Each row of a before or after table is a point. The points were changed in one or more steps. Then noise was added and the rows were shuffled. The steps act on columns, c1 being the first. Write out the steps. A step turns or swaps two columns, mirrors them in a line or flattens them onto one, adds a multiple of one to another, or multiplies or shifts one. Angles are multiples of 10 degrees, from the lower column toward the higher: turns from -170 to 170, lines from 10 to 170 but not 90. Use the fewest steps. Two steps may share a column if one is a turn and the other turns, adds or multiplies; they go together, in the order done. Otherwise the lowest column goes first.

Before:
array([[ 0.046,  0.046],
       [-0.030,  0.021],
       [ 0.013,  0.013],
       [ 0.013,  0.024],
       [ 0.021, -0.052],
       [-0.006, -0.038],
       [ 0.038, -0.004],
       [ 0.041,  0.033]])
After:
array([[ 0.017, -0.002],
       [ 0.012, -0.048],
       [-0.002, -0.040],
       [ 0.017,  0.046],
       [ 0.015,  0.034],
       [ 0.007,  0.015],
       [ 0.008,  0.024],
       [-0.011,  0.021]])
Steps: multiply c1 by 0.4

Before:
array([[ 0.057,  0.010,  0.025],
       [ 0.011, -0.035,  0.014],
       [-0.060,  0.075, -0.017],
       [-0.023,  0.014, -0.002],
       [-0.031, -0.017,  0.006],
       [-0.052,  0.066, -0.039],
       [-0.008, -0.009,  0.018],
       [-0.006, -0.009, -0.010],
       [ 0.006,  0.078, -0.053],
       [ 0.004, -0.008,  0.032],
       [ 0.009, -0.001, -0.011],
       [ 0.014, -0.023,  0.016],
       [-0.020,  0.020,  0.018]])
After:
array([[ 0.050,  0.032,  0.014],
       [-0.014,  0.006, -0.023],
       [ 0.027,  0.030, -0.056],
       [-0.017, -0.015,  0.009],
       [ 0.001, -0.007, -0.031],
       [-0.017, -0.003, -0.011],
       [ 0.009,  0.000,  0.011],
       [ 0.008,  0.007, -0.023],
       [ 0.011, -0.004, -0.004],
       [-0.033, -0.003, -0.002],
       [-0.035,  0.003,  0.053],
       [ 0.048,  0.026, -0.045],
       [-0.019, -0.010,  0.011]])
Steps: turn c1 and c3 by 100 degrees; multiply c2 by 0.4

Before:
array([[ 0.014,  0.065, -0.016,  0.026],
       [ 0.045,  0.034, -0.026,  0.045],
       [ 0.075, -0.016, -0.020,  0.038],
       [-0.012,  0.003,  0.023, -0.017],
       [ 0.034,  0.001,  0.029, -0.008],
       [-0.008,  0.027, -0.021, -0.027],
       [ 0.019,  0.015, -0.022,  0.010],
       [-0.012, -0.016,  0.034, -0.037],
       [-0.014,  0.031,  0.002,  0.015],
       [ 0.029,  0.031,  0.022,  0.013],
       [ 0.019,  0.016,  0.009, -0.002],
       [ 0.060,  0.027, -0.028, -0.021],
       [-0.004, -0.003,  0.026,  0.004]])
After:
array([[ 0.015,  0.016, -0.028,  0.011],
       [ 0.031,  0.046, -0.033,  0.043],
       [ 0.032, -0.013,  0.003,  0.017],
       [ 0.030, -0.005, -0.030, -0.029],
       [ 0.004, -0.014,  0.030, -0.016],
       [ 0.017,  0.018,  0.007, -0.004],
       [ 0.026,  0.024,  0.029,  0.015],
       [-0.004, -0.006,  0.033,  0.003],
       [-0.017,  0.076, -0.025,  0.035],
       [ 0.063,  0.015, -0.021,  0.028],
       [-0.015, -0.013,  0.043, -0.034],
       [ 0.002,  0.035,  0.039, -0.009],
       [ 0.025,  0.057, -0.032, -0.018]])
Steps: swap c1 and c2; multiply c3 by 1.3

Before:
array([[ 0.029,  0.015, -0.027,  0.009,  0.010, -0.025, -0.013,  0.008],
       [-0.043, -0.021, -0.016,  0.038,  0.035, -0.047,  0.006,  0.013],
       [ 0.006,  0.048,  0.058,  0.026, -0.036, -0.008, -0.010, -0.047],
       [-0.017,  0.007,  0.036, -0.033,  0.012,  0.000, -0.037, -0.047],
       [ 0.010,  0.067,  0.061,  0.011,  0.027,  0.030,  0.023, -0.031],
       [ 0.030, -0.010,  0.060,  0.020,  0.016,  0.038, -0.035, -0.053],
       [ 0.028,  0.029,  0.009,  0.030, -0.006, -0.024,  0.007,  0.037],
       [-0.035, -0.004, -0.001,  0.022,  0.037, -0.015,  0.033, -0.015],
       [ 0.017,  0.025, -0.010,  0.001, -0.002,  0.019,  0.002, -0.033],
       [-0.023, -0.021, -0.016,  0.023, -0.050,  0.009, -0.002, -0.015],
       [-0.013, -0.013,  0.036,  0.009, -0.034,  0.011, -0.032,  0.001],
       [-0.026,  0.020,  0.010, -0.022, -0.007, -0.028, -0.015,  0.015],
       [-0.015, -0.002,  0.053,  0.007, -0.024, -0.057,  0.046,  0.027]])
After:
array([[ 0.009, -0.037,  0.110, -0.058,  0.022,  0.029,  0.027, -0.031],
       [ 0.028,  0.003,  0.061, -0.039, -0.007, -0.025,  0.006,  0.035],
       [ 0.018, -0.013,  0.038, -0.017,  0.001,  0.017,  0.004, -0.035],
       [-0.028, -0.026,  0.061,  0.001, -0.005, -0.027, -0.015,  0.015],
       [ 0.006, -0.008,  0.107, -0.055, -0.034, -0.009, -0.011, -0.049],
       [-0.023,  0.033,  0.033,  0.000, -0.052,  0.006, -0.003, -0.018],
       [-0.046,  0.042,  0.035, -0.007,  0.031, -0.050,  0.007,  0.016],
       [-0.034,  0.019,  0.051, -0.010,  0.039, -0.015,  0.035, -0.015],
       [ 0.030, -0.003,  0.022, -0.017,  0.014, -0.023, -0.014,  0.008],
       [-0.011,  0.018,  0.082,  0.010, -0.034,  0.010, -0.032,  0.001],
       [-0.015,  0.006,  0.104, -0.002, -0.025, -0.056,  0.044,  0.031],
       [ 0.031,  0.021,  0.109, -0.010,  0.015,  0.038, -0.038, -0.053],
       [-0.016, -0.029,  0.085,  0.016,  0.010,  0.005, -0.034, -0.046]])
Steps: turn c2 and c4 by -130 degrees; shift c3 by 0.050

Before:
array([[-0.006, -0.007,  0.015,  0.043,  0.050, -0.043,  0.029, -0.008,
         0.009],
       [ 0.016, -0.010,  0.020,  0.024, -0.079,  0.011,  0.031,  0.019,
         0.014],
       [-0.032,  0.029,  0.050,  0.009, -0.008, -0.026, -0.026,  0.025,
        -0.046],
       [-0.013,  0.021, -0.039,  0.048, -0.068,  0.003,  0.024, -0.034,
        -0.041],
       [-0.024, -0.007,  0.009,  0.007, -0.011, -0.022,  0.004,  0.046,
         0.010],
       [-0.013,  0.014,  0.035,  0.023, -0.074,  0.040,  0.006,  0.007,
         0.016],
       [-0.004, -0.018, -0.010, -0.001, -0.048, -0.009,  0.029, -0.023,
        -0.024],
       [-0.019, -0.052,  0.051,  0.016, -0.008,  0.029,  0.007,  0.052,
        -0.046],
       [ 0.025,  0.057, -0.021,  0.017, -0.039, -0.013,  0.044,  0.000,
        -0.004],
       [ 0.019,  0.013, -0.014, -0.032,  0.005, -0.003, -0.008, -0.017,
        -0.014],
       [ 0.020, -0.026, -0.028, -0.024, -0.033, -0.036, -0.044,  0.019,
        -0.038],
       [ 0.029, -0.018, -0.038,  0.030,  0.008, -0.002, -0.023,  0.026,
        -0.002],
       [-0.015,  0.016, -0.011,  0.008, -0.015,  0.021, -0.005,  0.002,
         0.004]])
After:
array([[ 0.015, -0.012,  0.019, -0.044, -0.069,  0.012,  0.020,  0.032,
         0.015],
       [-0.013,  0.013,  0.035, -0.041, -0.064,  0.040,  0.008,  0.007,
         0.016],
       [-0.007, -0.017, -0.010, -0.036, -0.031, -0.009, -0.022,  0.028,
        -0.024],
       [ 0.030, -0.017, -0.039,  0.024, -0.018, -0.001,  0.027, -0.023,
        -0.002],
       [-0.014,  0.022, -0.038, -0.021, -0.080,  0.003, -0.034,  0.022,
        -0.041],
       [-0.014,  0.018, -0.010, -0.005, -0.016,  0.020,  0.002, -0.005,
         0.005],
       [ 0.020, -0.024, -0.027, -0.041, -0.003, -0.037,  0.019, -0.044,
        -0.039],
       [ 0.024,  0.058, -0.021, -0.017, -0.039, -0.012, -0.001,  0.043,
        -0.005],
       [-0.018, -0.050,  0.051,  0.006, -0.018,  0.029,  0.052,  0.007,
        -0.047],
       [-0.031,  0.028,  0.050,  0.001, -0.012, -0.026,  0.023, -0.029,
        -0.044],
       [ 0.019,  0.014, -0.016, -0.013,  0.028, -0.004, -0.017, -0.007,
        -0.012],
       [-0.025, -0.006,  0.008, -0.001, -0.013, -0.022,  0.049,  0.004,
         0.008],
       [-0.005, -0.010,  0.015,  0.065, -0.001, -0.043, -0.009,  0.027,
         0.009]])
Steps: turn c4 and c5 by -50 degrees; swap c7 and c8

Before:
array([[ 0.052,  0.013, -0.004,  0.004, -0.026,  0.030, -0.003, -0.025,
         0.026,  0.025, -0.024],
       [-0.008,  0.008,  0.036,  0.003, -0.031,  0.029, -0.028, -0.007,
         0.017, -0.012, -0.031],
       [ 0.016, -0.029,  0.000,  0.003, -0.014,  0.023, -0.026, -0.019,
         0.026,  0.068,  0.065],
       [ 0.017,  0.023,  0.046,  0.009,  0.046,  0.021, -0.007, -0.029,
         0.023, -0.019, -0.004],
       [ 0.017,  0.026, -0.040, -0.002,  0.024,  0.028, -0.002, -0.030,
        -0.035,  0.001,  0.019],
       [-0.021,  0.011, -0.032,  0.014,  0.035,  0.021, -0.006, -0.006,
         0.028, -0.009, -0.004],
       [ 0.012,  0.005, -0.029,  0.016,  0.003,  0.010, -0.037, -0.007,
         0.011, -0.008, -0.007],
       [-0.002,  0.008, -0.035, -0.015, -0.037,  0.017, -0.010,  0.030,
         0.027, -0.018, -0.008],
       [ 0.015,  0.007, -0.032, -0.072,  0.035, -0.052, -0.015, -0.021,
         0.012,  0.025, -0.028],
       [ 0.007,  0.020, -0.025, -0.009,  0.003,  0.018, -0.025, -0.029,
         0.016,  0.002, -0.004],
       [-0.008, -0.079, -0.036, -0.041, -0.021, -0.025, -0.013, -0.019,
         0.028,  0.002, -0.032],
       [-0.012, -0.030, -0.021,  0.013, -0.032,  0.030, -0.025,  0.031,
        -0.012,  0.002, -0.036],
       [-0.005,  0.025, -0.020,  0.002, -0.039, -0.008, -0.006, -0.003,
        -0.015,  0.031, -0.021],
       [-0.005,  0.023,  0.027, -0.024, -0.009,  0.032, -0.024, -0.013,
         0.013,  0.018, -0.032]])
After:
array([[-0.063,  0.029,  0.032, -0.018, -0.017, -0.014, -0.007,  0.003,
         0.029,  0.018, -0.007],
       [-0.015,  0.005,  0.025,  0.033,  0.030, -0.009, -0.007, -0.033,
        -0.013, -0.032,  0.014],
       [-0.014, -0.001, -0.015,  0.033, -0.008, -0.037, -0.023, -0.033,
         0.013,  0.000,  0.039],
       [ 0.037,  0.014,  0.028, -0.005,  0.009, -0.005, -0.038,  0.001,
         0.010,  0.010, -0.003],
       [ 0.156,  0.003,  0.010,  0.019,  0.022, -0.039, -0.003, -0.049,
         0.024, -0.006,  0.023],
       [-0.022, -0.006, -0.023,  0.017,  0.025, -0.020, -0.026,  0.005,
         0.016,  0.023,  0.041],
       [-0.025, -0.088,  0.047, -0.016, -0.011,  0.020, -0.015, -0.020,
         0.030, -0.013,  0.016],
       [-0.034, -0.028,  0.030, -0.013,  0.034, -0.027, -0.026,  0.028,
        -0.012,  0.014,  0.027],
       [ 0.050,  0.042, -0.041, -0.013, -0.030, -0.007, -0.006, -0.009,
         0.025,  0.028,  0.021],
       [-0.007, -0.017,  0.037,  0.034,  0.020, -0.006, -0.008,  0.050,
         0.026,  0.021, -0.002],
       [ 0.023,  0.011,  0.024,  0.017, -0.006, -0.014, -0.024, -0.029,
         0.017,  0.006, -0.003],
       [ 0.049, -0.026, -0.023, -0.012,  0.015, -0.053, -0.025, -0.086,
         0.024, -0.044, -0.061],
       [ 0.049, -0.014,  0.040,  0.030, -0.073,  0.032, -0.014, -0.046,
         0.013, -0.046,  0.016],
       [ 0.050,  0.030,  0.031,  0.007, -0.019, -0.027,  0.000, -0.031,
        -0.036,  0.012, -0.033]])
Steps: multiply c1 by 3; turn c4 and c5 by 140 degrees; turn c2 and c4 by 40 degrees; turn c3 and c11 by 160 degrees; add -1 times c10 to c8; turn c6 and c10 by 150 degrees
